Each row of a before or after table is a point. The points were changed in one or more steps. Then noise was added and the rows were shuffled. The steps act on columns, c1 being the first. What was done? A step turns or swaps two columns, mirrors them in a line or flattens them onto one, adds a multiple of one to another, or multiplies or shifts one. Angles are multiples of 10 degrees, from the lower column toward the higher: turns from -170 to 170, lines from 10 to 170 but not 90. Use the fewest steps. Two steps may share a column if one is a turn and the other turns, adds or multiplies; they go together, in the order done. Otherwise the lowest column goes first.

Before (12 x 3):
[[-0.60 -0.14 -0.48]
 [-0.06  0.28  0.32]
 [ 0.20  0.38 -0.72]
 [ 0.33  0.11 -0.35]
 [ 0.18 -0.49  0.17]
 [ 0.54  0.01 -0.41]
 [ 0.36 -0.13  0.09]
 [ 0.07 -0.10 -0.19]
 [-0.04 -0.45 -0.27]
 [-0.03  0.25 -0.91]
 [ 0.14  0.28  0.21]
 [ 0.25  0.33  0.39]]
After (12 x 3):
[[ 0.14 -0.48 -0.18]
 [ 0.39  0.24 -0.75]
 [ 0.27 -0.13 -0.17]
 [ 0.34  0.32  0.16]
 [ 0.74 -0.05 -0.38]
 [ 0.13  0.34  0.26]
 [ 0.54 -0.11  0.12]
 [-0.39 -0.22 -0.46]
 [ 0.15  0.09 -0.93]
 [ 0.37 -0.44  0.24]
 [ 0.46  0.40  0.33]
 [ 0.53  0.04 -0.37]]
Steps: shift c1 by 0.20; turn c2 and c3 by -10 degrees

Before (9 x 9):
[[-0.38  0.09 -0.25 -0.21  0.25 -0.19 -0.15  0.48  0.08]
 [-0.54  0.17  0.12  0.73 -0.24  0.30  0.40  0.25  0.72]
 [-0.45  0.13  0.09 -0.04 -0.04  0.02 -0.10  0.42 -0.47]
 [ 0.16  0.51  0.34  0.36  0.42 -0.28 -0.46 -0.60 -0.12]
 [-0.43  0.44 -0.15  0.33 -0.69  0.02  0.26  0.36  0.52]
 [ 0.08 -0.24  0.21 -0.47  0.16 -0.02 -0.51 -0.17 -0.26]
 [ 0.23  0.22  0.80  0.10  0.33 -0.61 -0.46 -0.18 -0.11]
 [ 0.12  0.11 -0.13  0.65 -0.24  0.14  0.15  0.37  0.32]
 [-0.13  0.35  0.20 -0.52  0.14  0.29 -0.29  0.60 -0.10]]
After (9 x 9):
[[ 0.01 -0.43  0.05 -0.51  0.11  0.24  0.21  0.49  0.14]
 [ 0.51  0.35  0.62  0.10  0.33 -0.30  0.04  0.10 -0.56]
 [ 0.13  0.17  0.15 -0.49  0.16  0.17 -0.02 -0.29 -0.19]
 [ 0.00 -0.40 -0.05  0.66 -0.22 -0.15  0.69  0.29  0.32]
 [-0.24 -0.36 -0.32  0.35 -0.72 -0.42  0.76  0.61  0.34]
 [ 0.27  0.85  0.27  0.37  0.41 -0.06  0.04  0.24 -0.29]
 [-0.12 -0.35 -0.09 -0.07 -0.03  0.36  0.39  0.27 -0.28]
 [-0.28 -0.37 -0.31 -0.22  0.27 -0.21  0.34  0.26 -0.08]
 [-0.18 -0.21 -0.19  0.75 -0.24 -0.37  0.89  0.29  0.70]]
Steps: flatten c1 and c3 onto the line at 50 degrees; add -0.3 times c5 to c8; turn c2 and c8 by 70 degrees; turn c6 and c9 by 50 degrees; shift c7 by 0.50

Before (13 x 14):
[[ 0.18 -0.28  0.18 -0.37  0.26  0.00  0.25 -0.20 -0.21 -0.02  0.35 -0.28
   0.27  0.45]
 [-0.22 -0.21  0.42  0.31  0.33 -0.09  0.34  0.05 -0.20  0.12  0.06  0.12
  -0.48  0.27]
 [-0.10  0.50  0.37  0.28  0.47  0.00  0.32  0.00 -0.15  0.29 -0.31  0.19
   0.12  0.23]
 [ 0.35  0.33  0.30  0.40  0.02  0.07  0.38 -0.06 -0.39  0.28  0.28  0.29
   0.04  0.54]
 [ 0.01 -0.23  0.01  0.27  0.23  0.34 -0.13 -0.40 -0.11  0.50  0.04  0.04
   0.21 -0.21]
 [ 0.14  0.66  0.24  0.29 -0.16  0.14 -0.16 -0.35 -0.19  0.42  0.11 -0.61
   0.15  0.36]
 [ 0.18  0.00  0.33  0.15  0.02 -0.40  0.38  0.25 -0.25  0.41  0.17 -0.20
   0.13 -0.40]
 [ 0.07  0.01  0.31 -0.40 -0.02  0.31  0.33  0.06 -0.34  0.43  0.09  0.12
  -0.09  0.20]
 [ 0.09 -0.29  0.30  0.35 -0.12  0.35  0.34  0.59 -0.13 -0.06  0.18 -0.02
   0.21  0.54]
 [-0.37  0.59  0.40  0.30  0.11  0.32  0.21 -0.32 -0.74  0.13  0.15  0.23
   0.15 -0.11]
 [-0.27 -0.29  0.11 -0.25 -0.15 -0.15  0.54 -0.42 -0.14  0.38 -0.10  0.13
   0.17  0.22]
 [-0.28  0.06  0.44 -0.33  0.00 -0.15  0.15 -0.13  0.02  0.35  0.37  0.36
   0.18  0.35]
 [ 0.07  1.02  0.07  0.10  0.00  0.14  0.30 -0.36 -0.16 -0.99  0.14  0.29
  -0.49 -1.21]]
After (13 x 14):
[[ 0.16  0.14  0.32  0.06  0.17  0.15  0.07 -0.34  2.03 -0.93  1.01  0.29
  -0.96 -1.24]
 [ 0.25 -0.08  0.54 -0.27 -0.18 -0.20  0.09 -0.44 -0.51  0.41 -0.29  0.14
   0.20  0.22]
 [ 0.29  0.26  0.37  0.38  0.02  0.10  0.32 -0.04 -0.35  0.31  0.29  0.28
   0.09  0.55]
 [ 0.25  0.03  0.28  0.27  0.46 -0.10  0.41  0.05 -0.46  0.12 -0.18  0.10
  -0.71  0.29]
 [ 0.10  0.14 -0.16  0.27 -0.12  0.13  0.26 -0.34 -0.28  0.39  0.69 -0.62
   0.19  0.36]
 [ 0.15  0.38  0.26 -0.31  0.13 -0.03  0.16 -0.17 -0.44 -0.07 -0.30 -0.31
   0.69  0.44]
 [ 0.83  0.12  0.27  0.27  0.09  0.25  0.37 -0.35  0.07  0.11  0.63  0.25
   0.35 -0.08]
 [ 0.18 -0.28  0.37  0.25  0.43 -0.08  0.35  0.01 -0.42  0.34  0.51  0.18
   0.59  0.22]
 [ 0.30  0.13  0.33 -0.40  0.03  0.31  0.33  0.05 -0.13  0.38  0.03  0.13
  -0.18  0.16]
 [ 0.04  0.06 -0.14  0.26  0.11  0.34 -0.01 -0.43  0.39  0.53 -0.21  0.02
   0.55 -0.16]
 [ 0.16  0.19  0.36  0.17 -0.03 -0.41  0.32  0.29  0.84  0.44  0.01 -0.17
   0.17 -0.36]
 [ 0.05  0.13  0.34  0.38 -0.21  0.30  0.30  0.53 -0.67 -0.08 -0.28 -0.02
   0.33  0.56]
 [ 0.12  0.42  0.21 -0.30 -0.10 -0.18  0.45 -0.19 -0.78  0.39 -0.01  0.37
   0.42  0.38]]
Steps: turn c1 and c9 by 110 degrees; add -1.5 times c14 to c9; swap c2 and c11; swap c3 and c7; turn c5 and c13 by 20 degrees; multiply c13 by 2
